Each row of a before or after table is a point. One or more steps were done to the points. Then noise was added and the rows were shuffled. The steps act on how far a point lies along the listed directions, d1 being the first. Name the steps. A step turns or swaps two directions, mirrors them in a line or flattens them onto one, adds a multiple of one to another, or multiplies one. Angles are multiples of 10 degrees, from the lower direction toward the higher: turns from -170 to 170, lines from 10 to 170 but not 90. Use the fewest steps. Two steps may share a direction if one is a turn and the other turns, adds or multiplies; they go together, in the order done. Otherwise the lowest direction goes first.
(in the rows, 128 means zero)

Directions:
(1): [151  83]
(2): [173 151]
Before (10 x 2):
[[115 139]
 [ 70 145]
 [121 166]
 [162 123]
 [176 146]
 [ 52 108]
 [ 78 115]
 [145 182]
 [116 141]
 [ 81 173]]
After:
[[138 140]
 [116 178]
 [123  95]
 [111 201]
 [167 137]
 [141 141]
 [145  79]
 [174 176]
 [142 185]
 [181 111]]
Steps: turn d1 and d2 by -90 degrees

Directions:
(1): [172 141  91 170]
(2): [178 116 127  78]
Before, 14 rows:
[[110 140 113 142]
 [139 132 109 176]
 [ 98 123 132 118]
 [147 131 123 150]
 [ 92 155 126 119]
 [172  96 128  56]
 [216 146  56 159]
 [144 103 176  70]
 [  7 117 160 151]
 [ 79 105 163 112]
 [188 156 114 127]
 [143 108 154  57]
 [151 155  82 205]
 [ 44 112 147 133]]
After:
[[110 143 106 143]
 [114 132 122 172]
 [115 117 108 147]
 [152  88 136  53]
 [160 102 165  80]
 [120 155 110 124]
 [138 109 133 125]
 [123 127 117 124]
 [130 129 134 145]
 [138 154 144 122]
 [106 152 108 192]
 [153 116 152  59]
 [115 122 106 166]
 [116 138 103 140]]
Steps: flatten d1 and d2 onto the line at 120 degrees

Directions:
(1): [135 100 187 135 110 201  96 119 107]
(2): [136 170 135 178  98 142 151 202 118]
(3): [111 149 111  43 115 169 153 156 127]
(4): [100 159 121 153 204 176 135 121 158]
Before (8 x 9):
[[138 114 126 148 175  95 124  91 165]
 [118 161 175 173 197 184 145 131 165]
 [106 132 132  95 189 206 116 124 153]
 [130 171 126 164 133 194 150 192 131]
 [152 162  98 163 108  90 143 179 127]
 [125 155  83 177 151  45 139 135 154]
 [ 90 208  85  85 166 132 183 184 127]
 [134 136 146 176 121  81 126 143 124]]
After, 8 rows:
[[115 103 104 103 193 141 111  64 154]
 [ 99 146  76  38 174  79 156 101 129]
 [135 113 153 162 126  78 112 107 124]
 [112 156 140 155 221 140 153 104 177]
 [101 166 107 109 194 187 140 156 160]
 [139 134  88 162 122  24 126 125 138]
 [145 153 128 177 133  99 151 168 149]
 [153  98 104 116 130  65 102  87 129]]
Steps: turn d1 and d4 by 30 degrees; mirror d2 and d3 in the line at 100 degrees

Directions:
(1): [158 115 122 132 170 177 194 135 116 104  77  98  64 121]
(2): [127 111  73 134 139 156  92 169 203  84 112 171 123 162]
(3): [120 200 126 150 166 143 164 117 109 156 108 206 153 158]
(4): [181 126 108  94  98  99 154 145  87  97 188 170  88 164]
Before:
[[157 105 145 100  59  72 132 130  48 101 202 118  87 136]
 [143 154 162 124 100 104 113 112 137 127 161 132 165  97]
 [159 119 132 109 133 146 179 155  91 102 127 121  93 131]
 [215 131  92  65  77  76 136 157  82  90 220 211  88 205]
 [106 149 116 136 132 120 109 128 159 124 112 129 145 122]
 [108 104 113 132 114 125  85 119 152 144 122 122 158 135]
 [111 124  98 153 119 136  79 116 170 137 140 126 170 112]
 [112  71 165 110  79  66  96  61  87 168 170  11 146  38]
 [183 143 120  97  81  90 124 119  70 124 210 178 114 147]
 [140 101 117 115  68 100  89 154 156  86 161 110 102 140]
 [135 114 137 102  93  79 110 135 106 142 167  98 116 107]]
After:
[[148 103 134 107  57  92 103 145 128  94 173 101  99 130]
 [191 149 112  91  83  88 130 122  66 116 214 199 109 159]
 [123 116 102 143 110 127  85 116 158 133 156 123 161 112]
 [147 135 144 101  95  74 126 128  87 152 175 115 115 112]
 [147 123 138 121 142 153 174 150 102 111 114 113 102 123]
 [164 132 153 100  66  68 150 120  25 114 205 138  89 144]
 [121 101 116 123 105 116  90 117 140 139 135 116 151 136]
 [111 141 114 133 126 116 107 130 159 117 117 122 140 119]
 [222 124  88  56  66  67 137 159  79  82 228 208  81 212]
 [123 124 180 114  91  62 139  40  36 195 176  55 157  50]
 [151 162 157 116  99 102 124 117 126 126 170 149 162 108]]
Steps: add -0.5 times d1 to d4; turn d2 and d3 by -30 degrees

Directions:
(1): [218 111 151 154 153 165 177 135  94 153 195 150  96 131 140 149 166 126
 115  85]
(2): [ 95  85  97 124 143 198 111  92 128 153 121 187 134  90 126 141 194 154
 171 177]
Before, 14 rows:
[[ 66 163 111 123 115  82 103  97 134 103  67 100 149 110  98  96  85  98
  108 157]
 [205 124 162 155 126 122 188 151 107 121 185 126  92 126 134 167 127 109
  116  77]
 [230 140 139 154 160 144 193 133 108 162 218 134  99 160 158 156 140 129
  105  74]
 [215 108 133 149 125 182 162 108  93 155 167 166 112 124 125 177 192 166
  132 107]
 [ 84 163 130 116 106  91 101 122 161 106 104  96 141 146 120  94  87 115
  118 137]
 [ 76 121 113  95 109 118  96 140 135 102  75 110 183  97 123 105 112 117
  157 153]
 [129 153 133 124 102 100 137 147 155 129 118  85 128 124 122 100 102 122
  107 105]
 [ 63 145 126  89 119 102 115 150 125  97  89 112 132 110 120 117 106 124
  136 146]
 [ 11 132 104 113 108 136  98  90 160 119  93 126 140 102  87 126 143 162
  148 177]
 [192 100 134 145 186 141 147 134 117 139 164 140 105 123 170 167 148 127
  121 113]
 [161  54 103 144 173 242 140  99 100 166 164 231  87  84 132 160 245 166
  161 147]
 [226 137 148 156 114 150 196 149 131 136 197 112  84 153 124 154 141 119
   92  81]
 [202  97 122 136 125 155 163 138  96 149 179 136  89 137 160 129 157 106
  108  71]
 [ 45  67  58 114 112 182  73  75 127 144  80 195 153  63 119 150 212 188
  192 213]]
After, 14 rows:
[[ 78 111  89 115 102 165  89  88 133 133  78 160 152 106 109 155 173 179
  171 182]
 [182 129 158 155 145 155 195 124  95 141 208 129  78 128 110 156 171 140
  102  73]
 [ 56  96  68  99  96 142  81 108 145 129  78 134 141 108 142 102 131 125
  151 161]
 [ 20 146  68 106 124 123  73  91 179 130  73 132 167 136 132 123 112 154
  164 198]
 [202 122 158 127 131 132 166 164  92 123 161 115 139 122 142 125 129 103
  122  80]
 [129 150 135 124 101 101 137 152 151 135 124  86 127 126 123 104 103 122
  107 102]
 [168 145 159 119 141 109 167 169  96 116 159 112 100 126 134 131 124 112
  108  94]
 [195 157 149 156 138  96 169 126  93 121 153 104 106 131 113 113  96  89
   71  82]
 [ 47 123 105 116  96 105 105 118 166  94  74 123 147  95 115 142 101 132
  163 178]
 [ 77 104  92 112 168 128  81 115 153 121  89 141 146 105 164 148 131 143
  151 181]
 [ 91  58  81 124 163 233 105  93 126 153 121 237 109  71 124 145 236 171
  182 192]
 [168 163 154 137 124  95 154 137 142 119 160  97 111 158 131 107  95 107
   96  90]
 [227  69 123 165 148 200 172 111  69 177 204 196  93  96 142 178 236 164
  136 106]
 [ 36 134  89 105  79 132  95 109 191 108  73 113 150 125  98 123 119 138
  143 194]]
Steps: mirror d1 and d2 in the line at 70 degrees
